Each wall is flat, endless, passes through zero and stands at right angles to its row. A trip goes straight from one point to another. List the walls that it crosses, first one first.
In the rows, zero is written as 128.

Walls:
(1): [140 109]
(2): [109  97]
(3): [141 159]
(4): [164 110]
(5): [115 169]
(6): [104 103]
(7): [116 177]
(8): [180 101]
Trips:
[153 131] to [143 148] -> 7, 5, 1
[151 122] to [148 159] -> 7, 5, 1
[170 150] to [139  80] -> 5, 7, 3, 2, 6
[111 165] to [ 80 146] -> 6, 2, 3
[ 65 150] to [104 128] -> none
[111 126] to [131 170] -> 3, 2, 6

Walls:
(1): [167 115 150 127 101 167 144 122]
(2): [ 94 114  87 126  99 117 108 167]
(3): [117  94 138  92 151 110  89 104]
(4): [150 109 114 123 101 179 151 148]
(5): [139 119 128 115 143 121 137 122]
(6): [120 130  58  94 159 161 132 125]
(7): [105 163 144 139 155 109 154  93]
(8): [165 118 128 128 127 152 127  59]
(9): [133 110 157 152  84 136 163  90]
Trips:
[ 68 103 118 154 148  86 184 155] to [ 87  49 188  99 131  84 149 159] -> 3, 7
[119 213  80 111 113  87 187 145] to [141 130 109 115 116 157 142 143] -> 4, 1, 7, 8
[140 101 170 123 123 117 131  96] to [155 141 168 180 131 113 156 126] -> 3, 5

Walls:
(1): [118 141  99 143 145 123 139 113 142 152 179 243 169 139 102 116 173  79]
(2): [120 141 150  88 121 139 120  72 138 136 122 119 184 149 160 152  97 129]
(3): [112  94 120 140 130 122 128 111 156 146 169  67 105 153  96 172 141 123]
(4): [175 120 150 165 181 131  94  92 126 117 162 165  99 116  41 163  98 105]
(5): [136 106 105 202 122 133 138 120 125 138  83  74 136 157 163 151  97 113]
(6): [ 99 121 132  84 134 108 147 100 110 139 148 184 104 126 151 103 131 138]
(7): [121 150  95 118 137  78  99 139 154 130  84 136 139  51  89 112 159 120]
(8): [105 130 113 100 125 138 154 115 154 150 144 166 146 126 134 126  55 174]
Trips:
[102 121 111 174 167 113 103 154 109 132 130 145  93 151  73 150 115 170] to [101 104 129 123  83  95 168  71 174 122 101 121 104 157 160 161 126 132] -> 1, 7, 6, 2, 4
[154 150 154 152 112 127  97  44 132 200 114  78 119 119 147 145 123  99] to [122 141 151 184 145 163 155 106 130 191 134  57 151 157 115 126 113 185] -> 8, 4
[110 125 127 126 134 137  77 128 139 143 115 111 173 105 181 181 116 115] to [127 162 126 111 220 154 108  64 148  81 140 151 102 189 120 127  82 100] -> 7, 4, 1, 6, 5
[100 127 145 147  95 100 145 113 105  97 226 133 111 159 142 150 112  96] to [155 115 163 161 146 118 111 155 137 152 134 105  93 140 113 107 102 158] -> 2, 8, 5, 1, 6
